Each row of a before or after table is a point. The points were changed in one or more steps. Then noise was added and the rows were shuffled. The steps act on how far a point lies along the listed directions, d1 being the first. Write out the steps. A step turns or swaps two directions, mirrors them in a line or flattens them onto one, adds a multiple of one to another, or multiplies one. Angles are multiples of 10 degrees, from the lower direction toward the higher: turns from -170 to 170, lines from 10 to 170 but not 90. Use the fewest steps. Two steps may share a direction if one is a turn and the other turns, adds or multiplies; they go together, in the order done. Otherwise the lowest direction goes first.

Directions:
(1): [4, -40]
(2): [-40, -4]
Before (13 x 2):
[[-55, -50],
[-28, -56],
[-2, 9],
[-8, 17],
[-24, -58],
[34, 14],
[-1, 18],
[-12, 18],
[-16, 36],
[25, -22],
[18, 40],
[3, -24],
[2, 4]]
After (13 x 2):
[[20, -6],
[-41, -66],
[9, 0],
[10, 35],
[-26, 17],
[18, 5],
[20, -7],
[-23, -1],
[37, 23],
[-47, -39],
[5, 1],
[-51, -35],
[38, -9]]
Steps: swap d1 and d2

Directions:
(1): [41, -27, 8, -28]
(2): [-34, -44, -8, -8]
(3): [21, -20, -23, 43]
(4): [2, 11, -51, -23]
Before (13 x 4):
[[-22, 7, 66, -24],
[15, -17, 46, -55],
[-25, 35, -5, -19],
[-40, 9, -20, -35],
[-34, 34, -10, -33],
[46, 33, -19, -24],
[-19, -10, 58, -17],
[-71, -15, -56, 44],
[-27, -7, 31, -21],
[-13, 18, -8, 7],
[10, 25, 6, 8],
[29, -28, -5, 35],
[-12, -7, 51, -4]]
After (13 x 4):
[[39, 23, 9, -8],
[41, -6, 4, -8],
[27, 18, -7, 21],
[-3, -1, -14, 27],
[39, 8, 7, -12],
[-1, -43, -21, 26],
[44, 19, -1, 16],
[0, 17, -1, 14],
[-29, 89, 27, -21],
[48, -46, 1, -21],
[58, -9, -4, 6],
[26, -6, -1, -7],
[-51, -10, 2, -15]]
Steps: turn d2 and d3 by -120 degrees; turn d1 and d2 by 50 degrees; multiply d4 by 0

Directions:
(1): [7, 21, -18, -38, -7, -50]
(2): [36, -26, -10, 34, 25, -31]
(3): [53, 12, 0, 0, -40, 19]
(4): [22, 23, -17, -21, 49, 28]
Before (12 x 6):
[[16, 31, -26, -21, 9, 65],
[60, 3, -19, 10, 19, 49],
[-23, -3, 16, 4, -32, -18],
[27, -28, 27, 46, -38, 28],
[76, 17, 3, -8, 28, 16],
[-28, -28, 11, 15, -3, -13],
[-15, -32, 1, 58, 6, 27],
[-26, -6, 12, -18, -28, -24],
[-3, -4, 16, 17, 23, 70],
[43, -43, 0, 64, -2, 23],
[-73, -2, 19, 3, -7, -8],
[15, 10, -7, -3, -2, -13]]
After (12 x 6):
[[30, -26, 1, 38, 4, 51],
[-15, -24, 31, 36, -29, 50],
[-27, -21, 3, 0, -1, -39],
[13, -25, 19, 31, -54, -19],
[-36, -36, 3, 53, -20, -16],
[-3, 10, 6, -18, -30, -32],
[-7, 11, 1, -39, -17, -22],
[19, 9, -7, 10, -28, 84],
[48, -6, 21, 21, 33, 36],
[3, -54, 1, 63, -11, -26],
[-47, 13, 12, -18, -18, -21],
[13, 13, -8, -3, 9, -7]]
Steps: turn d1 and d4 by 50 degrees; add -0.7 times d2 to d3

Directions:
(1): [-59, -10, 41, 25, 6, -29, -15, -8, -16]
(2): [8, 31, 51, -29, 32, 11, -6, 37, 18]
(3): [-4, -63, -16, -20, 36, -20, 3, 29, 12]
(4): [-37, -8, -5, -45, -46, 26, -2, 27, -18]
(5): [-20, 1, 3, 26, 9, 23, 73, 16, 3]
Before (13 x 9):
[[34, 1, -18, -15, -13, -33, -63, -24, -2],
[8, 6, 1, -25, -6, 16, 5, 21, 21],
[-14, -7, 1, -70, -38, 29, -13, 25, -19],
[-19, 15, 7, 13, 0, 5, 9, 6, -15],
[-2, 10, 13, -10, -2, 14, 4, 0, -13],
[-13, -95, -47, -20, 60, -22, 23, 31, 19],
[30, 13, 17, -8, 1, 1, -12, -9, 4],
[1, 9, -4, 19, -15, -9, -14, -26, -13],
[13, 27, -25, 4, -7, -10, -6, -30, -6],
[-3, -50, -35, -8, 14, -1, 14, 10, 1],
[-17, 13, -20, -13, -38, 31, 23, -11, -9],
[8, 0, -12, 25, -27, -10, -2, -14, 5],
[8, 9, 0, -17, 0, 21, 11, 5, 12]]
After (13 x 9):
[[46, -11, -21, -14, 5, -48, -62, -23, 8],
[7, -5, 2, -22, 3, 7, 3, 22, 21],
[23, 11, 16, -13, -4, 4, -15, -5, 2],
[4, 4, 1, -16, 0, 20, 12, 4, 11],
[19, -39, -33, 14, 27, -4, 15, -4, 8],
[-5, -1, 14, -13, -1, 13, 6, 8, -14],
[-26, 11, 7, 3, -8, 9, 10, 10, -20],
[28, -57, -40, 26, 84, -35, 26, -4, 32],
[13, -1, -18, 15, -35, -5, -2, -10, 5],
[-3, 6, -6, 10, -23, -3, -12, -16, -12],
[-6, -51, -7, -64, 6, 2, -12, 35, -4],
[-24, -9, -28, -31, -36, 32, 25, 4, -6],
[8, 23, -27, -10, -13, -2, -6, -22, -8]]
Steps: add 0.3 times d2 to d1; add -0.5 times d5 to d3; turn d3 and d4 by -40 degrees
